Each row is a point. Before rounding, the points of a table are all equally far from one centre. They may lie mostly on one side of it. Write the centre, to within rounding.

Points:
[[-22 -65]
 [ -4 -65]
 [ 24 -36]
 [-33 -62]
 [  0 -63]
 [-41 -56]
 [  7 -59]
 [-44   0]
 [-41 -56]]
Centre: [-15 -26]

Points:
[[  7 -59 -55 -30   5   5]
 [ 11 -50 -34 -55  31  70]
 [ 11 -63 -38   3  20  30]
 [  0 -56 -50 -22   3  30]
 [-32 -42 -38 -94  40  31]
 [ 33 -76 -34 -28  48 -11]
 [ 19 -78 -19 -27  50  41]
 [ 17 -47 -88 -28  55  -3]
 [-32 -55  -8 -74  39  48]
 [ 39 -58 -27 -14  13  34]
 [ 36 -61 -29   2  84  37]
 [-26 -67 -42 -10  25  23]
 [ 23 -48 -22 -78  52  64]]
Centre: [  2   7 -15 -33  57   8]

Points:
[[ -2  -4  27  55 -74  10  95 -37 -36  16  29]
 [  9 -44  21  -1 -68  22 109 -39 -12 -36  26]
 [ 17 -14  35  11 -97  62  92 -50 -15  19  26]
 [-11 -21  17  44 -45  66  44  18 -25  70  49]
 [  3 -38  18  46 -48  51  79 -26  27  22  65]
 [-39 -28   4  29 -40  43  75 -23 -47 -15   8]
 [ 20  34  41 -13 -60  72 107  -2 -38   7  63]
 [ 22 -29 -68   7 -36  16 111  -8  -6  23  58]
 [ 37  24 -88 -32 -72  63  93  10  -6   0  44]
 [-32  11  -6 -30 -33  35  52   1  23  19 -17]
 [ 10 -28 -18  20 -59  95  67 -10  37  30  48]
 [ 30  13 -30  72 -28  50  75 -64   3  22  29]
 [ 22  23 -36  23  -6  95  76  -4  14  11   7]
 [ -1 -37  -5  10 -52  60  71 -35  -4  43 -16]
 [ 55 -26  11   9 -32 -24  70   2  60  18   5]
 [  9  -3 -10  10 -24  25  69 -31   7  74  -6]]
Centre: [ 51   3 -10  -1 -50  23  14  -5 -25  -8  43]

Points, 25 rows:
[[  36   33  -52   41  -11  -37   36  -15   17   50  -25    7 -103   29
    67    7   -3   33]
 [  20  -35  -37   83   14  -37   57  -50   20   30  -47   46  -42   73
    48   57   17    8]
 [   5   -7  -65   82  -26  -31   30  -15   34   33  -15   37  -57   70
    77   -1   18    3]
 [   9   18  -59   21   25  -34   23  -38   36    2  -26   91  -91   95
    33   56   -9   13]
 [   7   75  -26    8   12   33   61   -9   24   26    8   45  -37   56
    -5   37   33    5]
 [  61    4  -34   -7  -29  -34   45  -61  -31   20  -24   48  -93   56
    41   53   17   10]
 [  12   34  -16   59   70  -27    7    0   -8  -45  -39   47  -57   61
    38  101   82   21]
 [  60   48  -84   82   66  -28   74   18   43  -25   37   61  -58   10
   -19   33   24   11]
 [  -3  -35  -93   -3   -4  -42   47  -22   93   12   11   19   17    9
    32   -9   26  -15]
 [  28   59  -52   68   19  -29   54   -1   25   53  -11   69  -42   22
    37   20   72   21]
 [  18  -35  -33   34   30  -68   31  -17   55   15  -64  -31  -76   41
   -25    2    7   -2]
 [  42   33  -12   67    3  -11   51   30   31   26  -45   71  -19   77
    14    2   -9   42]
 [  -8   43  -29    9    9  -19  -12   25  -15   80   -9    4  -40   53
    22   12   28   64]
 [  18   20  -58   28   36  -69   41  -24    1   50  -28   31  -92   68
    46   58  -21   41]
 [ -11  -12  -57   92   18   26   30  -22   -2    7  -44   39  -68   55
    27   71    1   34]
 [  81   -9  -38   57   -6  -33    5  -12   50  -28   17   62  -60   65
    86  -35  -17   36]
 [ 106   71  -53   46   39  -60   50    4   49   19   24   37  -36    6
    19   49   14   68]
 [ -45  -24  -31   60   13  -27   27  -12   46   29    2   26  -79   42
    77   59   29    2]
 [ -34   69   -6   48   25  -24   30   40   53   33   -2   58  -45   55
    25    7  -17   15]
 [  49   56  -70   72    3   -9   53  -48    5  -36   28   79  -47   60
    62   50   33   15]
 [  16   11  -87   -4   18   38    4  -36   43   16  -39   36  -57   52
    38    5  -23   44]
 [ -17    8  -62   63   39  -37  -16  -44   -2   69  -18   41  -18   94
    46   -1   19   11]
 [  35   22   -7  110  -48  -38   35    1  -40  -39  -30   28  -26   66
    50   19  -17  -55]
 [  44   17  -52   30    6  -13   88   -4   -6    0   19   66  -39  107
    39   26    4    9]
 [  55  -35  -63   72  -45  -25   26    5   11   16    2   34  -67  103
   -17   53    1   11]]
Centre: [ 38   1 -36  26  24 -41 -20   3  -1 -19   8  32 -13   5  16  39  -3 -13]
